Every row gives one point. To make a cloud, some directions were put in groups of two or more. Within a group, all points are equally far from the middle, so they leave a hole (a ring in 2 directions, a hollow ball in 3). The other directions are filled evenly. Then the cloud was stretched, turned, moved and blurred a little. Count the holes, and give their numbers of directions, smallest first.

Cloud:
0: -51  -2  -5
1:  52  11 -26
2:  13  47   0
3:  10 -42 -15
4:   1  -4  67
5: -11 -46  58
6:  -4   8  59
7: -31  -6 -43
8:  48   2  31
9:  55   1  -2
10:   6  43  15
11: -27  27  27
12:  49  26 -34
13:  16  47   3
14:  42  36 -31
15:  49 -18   5
16:  43  25 -45
17:  43  27  17
18: -29   2  53
Holes: 1 (3)

Cloud (29 x 4):
0:  10  15   1  68
1:  13 -13  15  61
2:  35  12  26 -31
3:  -9 -23 -32  59
4: -10  20 -82 -30
5: -40 -11 -21 -16
6:  35  50   9   8
7: -29 -30  -5 -28
8: -20 -32 -33 -47
9: -19   7   5   9
10:  33   5 -31  46
11:  22  32  22   1
12: -26  21 -85  10
13: -19 -44   6  27
14:  -9 -45 -25 -27
15:  51  48   9  19
16:  49  35 -29 -30
17:   3   5 -48 -61
18:  26 -19 -23 -35
19:  48  48 -10 -27
20: -17 -11 -45  61
21: -25  -1 -50  58
22:  -6  -5 -11  71
23:  -1   7   7 -41
24:   5 -11  17  59
25:  12  34  14  22
26: -30 -28 -65 -11
27:  49  -9  13  -1
28:  39  40 -45  35
Holes: 1 (4)

Cloud, 86 rows:
0: -40  37  32 -48 -21  26 -18   7
1: -32  -3 -29  28  17  -1 -50 -22
2: -26  18 -19  24 -95 -24   2  38
3:  11  16  16 -11 -34  49  40  65
4:  -3  50   2 -46  23  36 -22   2
5: -14  32   6 -67 -11  20  41  34
6: -44  49  20  32 -59 -13  22  27
7: -22  55  16 -12  -4  52  14  19
8:  31  41 -25  39 -28   1   1  47
9: -45 -25  38 -22  13   6   2 -18
10:  10  13  17 -21 -31  67   8  22
11:  14  64  10   6 -12  -6  46   8
12: -49 -38   2  30 -40  -6  39 -30
13: -10  -8   6 -58   4  -2  17 -24
14:   9 -11  -2 -36  20  50   5 -17
15: -48  43 -40  22 -24  -2   9  27
16:  23   0  -3  46  34  -1   3  26
17:   8   3  51   3 -18   4  39  69
18: -24 -15  44  15  29  17  33  -9
19: -18 -24  42   7   8  -8  17  45
20: -34 -44  14 -28   0 -14  -6 -15
21:   6  46  55   1 -39   0  21  23
22:  -1  47  -1 -42  14  28 -38   4
23:   5 -30  23  22 -43  37 -25  60
24: -31  -9  32 -29 -46 -19   7  58
25:  54  -3  10 -30   2  50 -24  21
26:  14  -8 -42  58 -15 -12 -50  27
27: -23  14  39 -34 -76  -2  11  63
28: -10  23 -20  -7 -94  -5  -8  26
29:  23   9  59 -25 -38  18  26  17
30:   4  48  17  11 -45 -35   9  11
31:  11 -39 -38 -18 -18   7 -58  18
32: -30 -59 -20  32 -40   7 -26 -23
33: -15 -19  35  -5   1 -18 -34  27
34:  24  17   5  48  22  16  26  -2
35: -16  65  20 -29  12  -9  39  42
36: -15 -38 -19  -1  -1  46 -12  -3
37: -16  30 -20 -41 -31   9  47  29
38: -41   8 -26  41 -74   7  12   2
39: -12 -13  29  31 -25  38 -18  57
40: -16 -21 -29 -31  11 -21  12 -41
41: -38  61 -36  -3  -6   5  17   9
42:  -5 -32  -2  10   3  38  18  42
43: -36  -1  -7  60 -32 -48  33  19
44: -61  22 -24  -4 -33 -51  -4 -23
45:  11 -31 -31  32 -18 -38  16  25
46: -42  44 -25   3  -4  15 -12 -23
47:  35 -20   8 -37  38  22 -17   8
48:  -8  16 -17  -8 -30 -40   5 -48
49:  29 -23  -9   8 -63  32 -30  16
50:  32 -38 -37  41   1 -12   6 -19
51: -58  21 -10  -1 -53 -32  51 -16
52: -40  -5  26 -56 -26 -13  -5  16
53:  -8  -5 -29  23 -30 -50 -57  -4
54: -15  28  21   3   1  62  10  18
55:  -2 -43 -23  52 -54 -12 -30 -29
56:   4  25 -18  16 -47 -36  46  30
57:   6  34  40 -67   8   4  18  13
58: -42   2  25  -4 -84   9  39  19
59: -13  -8 -31  -4 -21 -46  22  27
60:  38  22   1  13  39  20  -2 -21
61: -53   9   0  -7 -85   7  24   8
62: -35  30  42 -27 -58  46  13  35
63:   4  16 -13  30  10  -8  33 -53
64:  19   2 -35  -4   2 -46  -7 -31
65: -46  24 -25  16  10  15 -21 -27
66:  -8  13 -36  38 -55  20   2  -8
67:  38 -17 -43 -21 -22  14 -45  -2
68: -44  30  35  16 -25  24   8  -9
69: -32  14 -32 -20 -58   8   4  55
70:  22  15   3 -10  41  -8 -14  42
71: -52  -4 -17  32 -31 -27  64  -4
72: -27   1  -5  46   7  27 -24  -3
73: -28 -41   8 -11 -20  31 -33 -18
74:  31  61  15 -42  15   5   6  40
75: -34  20 -15 -41 -69  17  -5   9
76:   0   6 -48  -6 -56 -12 -23  56
77: -35  27  43 -47 -35   8  61  33
78:  -7  -8 -55  31  18 -15 -55  -5
79:   5  29   6 -67  -5  38  29   7
80: -17 -45 -23  26 -27 -52   1   9
81:  11 -42 -38  -9  22   3  -4 -31
82:  -9  54  32  -9 -51 -13 -14  44
83: -16  25 -17   6 -20  -7 -42 -40
84:  -3 -13  -4 -13 -25  -7  27 -50
85:   3  -7 -27  33 -55 -50 -46  14
Holes: 3 (2, 2, 4)

Cloud (107 x 9):
0: -29  64 -25 -31  -3 -21  -7 -19  11
1:  -4  46  -9  30  22  -7  31  19 -22
2: -26  51   2  13 -15  24 -39  -7  37
3:  34   4 -24 -29   1 -24   3  56   1
4:  18 -13  13 -53 -14  -9 -41 -52   7
5:  16   6  -3 -50 -13  -7  -6 -12  53
6:  22  16 -15  26 -45   4 -30  26  -2
7: -20  -9 -24  28  31 -16 -55 -39   5
8:  13 -47 -14  -2  18 -31 -39 -11  12
9:  39 -15 -10  10  26  19  40  47 -23
10:  16  -5   1  24   1  10  46  -5  12
11:   1  30  11  13 -29  -1 -21   6 -90
12:  49 -32  20   9   1 -37 -22 -21 -17
13:  21 -31  -8  80  24 -10 -19  60 -11
14: -17  14  17  62  20 -51 -68  17  -4
15: -14 -48   0  -8  39 -22 -33 -15  34
16: -30 -10   3  44   1 -26   9  26 -66
17: -35  28  -5 -44 -18 -27 -27   8 -11
18:  -1  -3  13   3 -14 -14 -95   6 -35
19:  -9 -23 -18  -4   8 -36 -31  51 -15
20:   3  44  -6  37   4  38  10  20 -53
21:   6  50 -24  13 -22  -8 -36 -30   1
22: -13 -14   4  -2 -33 -26 -20  27   2
23: -23  41 -17 -17   5 -54 -22   9   8
24:  13  13  12  54  44  33 -20  38 -32
25: -10  -1 -17 -37  15  -9  26 -49   3
26:  -8 -22  28  40  21 -41  -6  46  39
27: -30 -31   3 -19   9 -45   6 -17   7
28:   9  21 -10   0   6  -1 -87  44   9
29:  -2  14  28 -29  16 -38 -75 -21   2
30: -20  47  -4  -7  15  -4  -5  74 -24
31:  -1  -4 -26  14  38 -14  69  38 -12
32:  -2  -5  19  26 -21 -44  16  30 -62
33: -49  20 -16  30   9 -25 -19  27 -45
34: -43  20 -37  -9 -29 -10   6   0  26
35:  17 -26  -1 -25  11 -17  -3 -12  41
36:  14   4  10  26   5  50 -55  30 -44
37:   9  -2 -31  15  43   5  39  75 -24
38: -18  11  -3  17  34 -35 -17 -34 -27
39: -20   0  45  29   5 -31 -35 -11  -6
40:  27   4  12 -14 -17  28   9  12 -61
41:  -4 -20  -5 -40  19  -8  46  34 -35
42:  33   1  -6  21  21  26  43  44 -20
43:  29 -15   5 -12 -17  -6 -32 -37 -33
44: -19   5   9  15  -2  -3 -44 -48 -12
45: -18  31 -18  40 -34   2 -75 -18  -6
46: -33  38   0  47   4  10  23 -25 -63
47:  65 -20   0   2   7  15  48  44 -60
48:  -3  45 -52  14 -15  17 -69  -5 -34
49:   1  33 -12  45   4 -13 -84  -1  39
50:  14  19  -6 -19  18  34  50  18 -10
51:  22  39  -1  19   2  -3  13  41 -35
52:  45  20 -19  -2  16  47 -15  23 -18
53:  63 -13 -13  56  11  48 -57  20 -29
54:   6 -21  40  -8 -17  18  -7 -34  23
55: -10  11 -29   4  25 -41   5  30  -5
56:  14  15  19  13 -23  20 -63 -12 -18
57:  12  24 -34  17  32  38  42  48  -8
58: -13  32 -31  75  34   8 -47  -5  47
59:  32  30  -2  21  21  45 -66  18 -42
60: -32  32 -10  -3  14 -78 -15 -29  -7
61: -14 -36 -19   4 -11 -58 -46  -6 -20
62:  15  14   0  53  40  -7 -42  21 -44
63: -15  18  16 -18  38 -41 -19  30  12
64: -28  65 -11 -36 -44   8  -2   8 -18
65:   7 -24  22 -27  12 -47   3 -53 -51
66: -13  36 -36  24  -5  42 -62  -1 -18
67: -50  46 -23  -4  30 -35  28 -32   2
68:   8  20  16 -15 -15  21 -46  12 -22
69: -17  49  -9  14  22  -9  49  -9  38
70:  36  35 -44 -18   9  47 -53  22 -43
71:  -5  27  14  -2  20  14 -60 -34  10
72: -28  51  -7  25  14   6  41 -45  -3
73: -14  47 -21  44 -19  38  -2  -3 -74
74:  -6  -7   2  14 -13  -9 -58 -46  -4
75:  59 -11   4  12  22 -25  -1  29 -50
76:  19  16  32 -40 -13  -1  26 -14  15
77: -25  -2   5 -20  21 -35  10 -37 -27
78:  27  18  -7  -1  13 -35  -2  13 -78
79: -22  55 -36  47  12   0   5  35 -30
80:  -2  -7  10  27 -12 -14 -71   2  19
81:  23  -4 -12  61  23  -8 -12  31 -13
82: -10  16   2  44  43  -1  48  -8 -11
83:   4  10  -3  36  13  19 -77   2 -45
84:  35 -25 -35  10  35 -14  25  51 -20
85: -15  22 -34   9   6  67 -12  45  -1
86: -42  53 -39   2  12  45 -16   7 -19
87:  59   1  -8   8 -43   0  -2  29 -45
88:  11 -34  14   3  51  -9  44 -10  13
89:  47  -7  11   2  -4  43   4 -38  11
90:   0 -12   3 -43  28 -38  31  24  55
91:  14  10 -37  34  22   0 -75  12 -45
92:  20  15 -14   5  27  40  66  23   5
93: -28  18  20  42  10 -18  31 -25 -41
94:  55 -30  21  49  17  15 -49 -11   4
95: -29  18  33 -21   4   1   2 -16 -17
96:  41  36   2   5 -30  30  -6  15   2
97: -29  26  28  36   8 -28 -14 -27  -2
98:  24   9   3  52  30  28 -21  32 -51
99: -21  56 -22  11 -23  39 -50  17 -36
100:  33 -38  25  17   6  27 -64 -25 -44
101: -14  14  16  34 -25   7 -20 -58  10
102:  14 -21   9   3   7  42 -51 -50  26
103:  18  25 -62  37  13  -2 -45  -1  20
104: -31  77 -37  66   6  30 -18  40 -16
105:  -6   2  38 -25 -14 -12   2  15 -55
106:  14 -23 -12 -11  26 -23 -74   0  26
Holes: 0

Cloud (103 x 9):
0:  12  63 -18 -10  14  -6  -9  29  -5
1:  14  54  19   1   4  53  14 -30  -7
2:  11  23  47  26 -42 -33  29  -7 -22
3:  19  30  40 -12   9  -9 -20  26 -21
4:  16 -13  -8 -21 -18 -51 -11  46  -2
5:  -4  23  50  51   6 -42 -33  -7  -9
6:  12  43 -29 -51  10 -24 -12 -24 -26
7:  13  64  19   5  -9  32 -19 -15   7
8:  25  43  28  -3  13  43   4 -47  -4
9:   7  61   8 -14  28  -2   4 -53  -1
10:  58  -5  28 -15 -37  -3  16 -32   7
11:  13 -14  -8  47   8  -2  25   5 -26
12:  20  46   8   4 -12   2 -26  26 -29
13: -13  28  -5  42   4   3  17 -27  12
14:  26  39   6  13  37 -29  -6 -36 -13
15: -12 -16   8  40 -30  19  21  32 -11
16:  18  42  22 -27  -1  28  -3 -20 -35
17:  23  32  57  11  -1   6  44 -49 -10
18:   9   5   1  -1 -11   1 -52  13 -15
19:  12 -44   5 -30 -15  22  -5 -63   6
20:  -4 -26  -8  24 -25  23  -3 -54   4
21:  27   6  48 -13 -35 -25  32  -6  31
22: -24 -17  30 -56 -13 -16  14 -29 -14
23:  25   2  39 -10   0  24 -11 -60 -14
24:  33  43  -5 -66  -1 -12   9 -30 -19
25:  19  33 -21  37   2   1   3   9 -25
26:   7  12  60  13 -63   7   9  -9  -2
27: -13  50  50  44 -30 -13  -8 -16   5
28:  22 -24  14  -7  23 -36 -16 -11 -37
29: -10 -47  19  10 -10 -36  29  -4 -23
30:  10  11  37  -7  47 -35  10 -14 -11
31: -14  57 -11  -4   7 -16   3 -32  32
32: -16 -45  20 -25 -33  19   5 -62  13
33:  18  62  17  22 -19 -10  15  29 -13
34:  42  19  28 -49 -22 -39  24 -31   2
35:  49   3   4 -77  26 -25   7 -26  14
36:  31  12  -3 -20 -34   3  22  16 -26
37:  36  21  25   2 -34  14  10  20 -27
38:  -7  19  25  15   0 -16 -60  14 -18
39:  31 -18 -13 -32  16  27   3 -30  26
40:   8  15 -26 -15  23 -31  -4  38 -24
41:  54 -12  10  -1  -1  16 -16 -10 -10
42:   5  78  28  31  26 -21 -16  -6   3
43:   8  -6  34 -53 -30  39  10 -46 -26
44:  23  40  15  34 -22 -41  30  21  17
45:  -4  30  33  54 -46  -9   5 -26 -14
46:  66   7 -15 -47  11 -22 -23  -9  20
47:  74  63 -10 -13   7 -37 -25   5  11
48:  20  10  -9  -4   3  27 -35 -40  -8
49:  -1  39   6   8  50  -6 -18   3  13
50:  -4  37  30  -6  -8  15  19   5 -39
51:   4  38   9 -63  27  -3 -36 -18  19
52: -18  13  -9 -34  -3  13 -14 -10  31
53:  14  15  24 -23  44  -2 -19  -9  16
54:  19  71  28   4   9 -12   0 -38 -14
55:  17  -8   5   9 -37  -2  -5 -27  39
56: -32  19  46  -3  -5 -36 -13  -1 -19
57:  47  31   1 -62 -14 -52  12 -23  30
58:  31  16  42  48 -32  -5   4 -39 -13
59:  10  47   3  13  -7   8 -40 -40   6
60:   1  22   7  -9  -1   8 -23  26  21
61:  -9  60  10 -45  29 -36   9 -38   9
62: -11 -10  -6 -45   2 -54 -11 -22 -21
63:  23  -3  23 -25  40 -39  13  17 -14
64:   6  39   4 -46  -1 -40   2  31 -18
65:  -2   1  41  77  -6 -20  15  15 -22
66:   6  25   2 -44  17 -60  32 -23  33
67:  21  49  15 -26 -26  13 -32 -17  -1
68:  36  -2 -22 -59 -27   9  35 -41  -7
69:  15  49 -11 -29  18  28  24 -37 -16
70: -29 -22  23  -1  19  45  37 -54   0
71:  43   7   4 -60  -4 -69   9  18  23
72:  36  16  -2 -75  25 -12  -5 -55   2
73: -16  35  51  57 -19 -24 -13  13 -20
74: -12 -11  41  13 -25  -2 -26 -42  -4
75:  -9  36 -27 -29  45 -10 -12 -33  14
76:  40  46  12  -9  -8 -27 -17  34 -29
77:   9 -59  38  21  -9  -7  27 -46  -7
78:  -4 -19 -18 -46 -29 -10  21 -43 -15
79:  43  -9  14  -1  -7 -10  13 -16  45
80:   9 -10  11 -12 -35  25 -26 -38   8
81:  18 -20  -8 -34  10 -25 -16 -48  34
82: -19   2  68  34 -35 -20  40 -13  -7
83:  25  60 -40 -20   8 -18 -24 -29   0
84: -28  18  59  57 -18  12  27   4 -20
85: -12 -33  43  51  -9   4   0 -20 -39
86:   8  34   1 -57 -29  30  14 -55 -18
87: -31  21  24   6 -23  34  -2 -67  -2
88:  -4  15  19  28   6   5  53 -44 -18
89:  61  46  -9 -57 -10 -23  -9  -3  13
90:   8  64  30 -38 -10 -19 -29 -25  -9
91:  14 -10 -11   1  17  22  49  -3  -3
92:  34   4 -33 -21  22 -25 -14 -38 -14
93:  47  35  22  -8 -13   6 -17 -42 -15
94:  29  95  27  19  -2 -33 -35   7   6
95:  42  16 -16   0   6 -51   3  10 -31
96:  -6  22  16 -29  31 -53  23  14  24
97:  21  -4  36   4 -12  -7  23 -53  40
98:  16  21  20 -55 -25 -47 -24 -16  32
99:  16  -2   9 -66   1 -61  23 -14  -3
100:  58  33  10  20  15 -32  -7  43   8
101: -16   8  44   2  15  33   9 -34 -34
102: -19 -19   8 -12  -1 -16  49   3 -21
Holes: 1 (8)

Cloud:
0: -35 -58   4 -38  -1  16  24  17 -50
1:  13 -30 -16 -49 -29  23 -22 -54 -16
2:  28   9 -47  10  16 -36 -63 -13  30
3:  28  44 -19 -22  40 -29 -13 -13  18
4:  26  17 -24   7 -53 -55   3 -28  -5
5: -18 -65 -33 -55  -3 -29  -4 -30   3
6: -13   4  -5 -27  11 -20 -40 -67  17
7:  50  58   1  -4  11  26 -18 -11  25
8: -70 -45  21 -39  -5  -3  21 -37 -53
9: -26 -26  -9 -24   9  11 -12 -78   4
10:  -8 -39 -17  -8  46  -1  29 -47   3
11:  64 -30 -51  13  58  14   3 -20  -8
12:  -2 -61  -3  -6   4  -1 -22  16 -58
13:   5   4 -11   0  44  16  26  -4  46
14: -49  37  17 -10 -45 -23   5 -25  42
15: -56  -7  18  -9  -3  45  28 -50   2
16:   6 -40  -7 -23 -25  29 -23 -19 -50
17:  -8 -46 -34 -27  48  29 -27   5 -12
18:   4  35   7   0  14  23  14 -46  59
19:  18 -29  -4  16   4  29 -58 -34  -6
20:  44 -23   7 -30 -12  -3 -29 -65 -24
21: -21  -1 -40 -30 -47 -28  20  16   1
22: -42  38 -37  -5 -20  27  -4   5  -4
23:  43 -23  21 -49  31  17  20 -19 -18
24:  -1 -47   8 -36 -33  -8 -33   4 -51
25:  24 -22  -1   6  40  35   2 -14  49
26:  15 -31  32 -13  19  17  11 -22 -62
27:  27  55 -16   8 -42  16 -45 -23  36
28:  60 -27  22  -7  38  22  -3 -14  39
29:  -6  32 -12 -17  13 -35 -10  -3 -40
30: -25  47  -8 -15 -50  40  -5 -18   8
31:  -7 -26  17 -23  40  19   1 -57  22
32:  -7  21  -3 -25 -64 -18   0   3  21
33: -15 -34 -16 -33  36 -24 -17 -54  11
34:  -6 -24  15   0  44  42 -30 -14 -25
35:  95 -12 -42  -2  36   3   0 -27  17
36: -69   7  -9   2   5  27  41 -11   1
37: -16   3 -44 -22 -49 -37  13  -6  34
38:  18  31  -7 -21  25  14  22 -45  53
39:  12  -5 -43 -29  20 -16  39 -36  23
40:  -9   0 -10  10 -35  53  -6 -40  15
41:  41 -43 -10 -41  67 -10  11 -32  -3
42:  12  30 -29   5  24 -46   2  -9 -21
43: -22  40  19   2 -28 -12 -31  -2 -32
44:  54  25 -25   7  -6  50 -21 -30  35
45:  18 -45 -48 -63  26  -4 -20 -13 -44
46: -56  16  14  -1 -47  -7  29 -13  19
47: -34 -46   5 -35 -38   9 -25 -32   9
48:  11  17  13  34 -25   8  13 -68  -7
49:  -2  -4   1 -27 -67 -42 -52  -3 -20
50: -85  28 -20  -3  -2  -7   1   2  17
51: -34  36  15  -9 -47 -43   9 -22 -23
52:   7  -3 -30  53 -20   4  -3 -27  24
53:  -4  -4 -33 -65 -19 -29 -43 -50  10
54: -71  25 -24  -2 -18 -41 -18 -53  11
55:  13  -1  19   3 -21  11  10 -18  44
56: -11 -54   1   9  18  19 -16   7 -44
57:  28  -9 -24 -23 -19   7  12 -63  31
58: -25  37  28  35 -33 -39 -14 -26  -1
59:  18 -25 -37 -13  24  45   6   7 -28
60: -53   7 -50 -23 -43 -69  11 -19   0
61: -19  -2 -39 -34   0 -45 -26  27  22
62: -22 -31 -24 -13 -45  -5  32 -38 -39
63:  11 -53  15 -35  28   9   3  19 -54
64: -83  26 -15 -25 -47   3 -30   0 -20
65: -36  66   3 -11 -19  14 -14 -46  41
66:  18  13   7  -3  58   6 -55 -14   3
67: -66   7   3 -28 -67 -47 -18   0  27
68:   8 -32 -11 -32  87  35  21  -8 -18
69:  -4  13 -35 -16  15  -6  42 -20 -34
70: -24 -25  43 -44 -13  -5 -15 -46 -15
71: -19  28   8  33 -32 -26 -21  -8  48
72:  36  -4 -48 -45  -3  23   8 -44  25
73:  61  26 -15  36 -17  25 -18 -76  28
74:  -2  49 -16  20 -60 -25 -19 -50 -29
75:  53  42 -22  18  -7  44 -27 -15  19
76:  21 -18  10 -15   4  25 -58  -7 -33
77: -19  43   6  11 -73  -7 -49 -20  11
78:  11  52 -40 -46 -17 -19  -7 -38  -6
79:   8  19 -24  51  -3 -25  11 -41   0
80:  37  44 -46  28  15 -28 -44 -43  38
81:  38 -26   1 -23  90  20 -17 -13 -32
82: -59  27 -37  -7 -48 -24 -34 -45 -32
83:  41  -9  -8  -1  87  39  13 -32  18
84: -21 -50  -8 -18   7 -58 -10 -30 -41
85:  21 -60  -8 -21   9   4   9  22 -42
86: -20  31 -53  23 -15   3 -20 -20  43
87: -11  35 -10 -17 -15 -33 -26 -29 -53
88:   7  54 -61 -21 -17   9 -14 -45  17
89:  62 -19 -31 -25  28  43  -6  -1  -2
90:  31 -32 -37 -17  58  20  11 -32 -49
Holes: 3 (2, 2, 4)
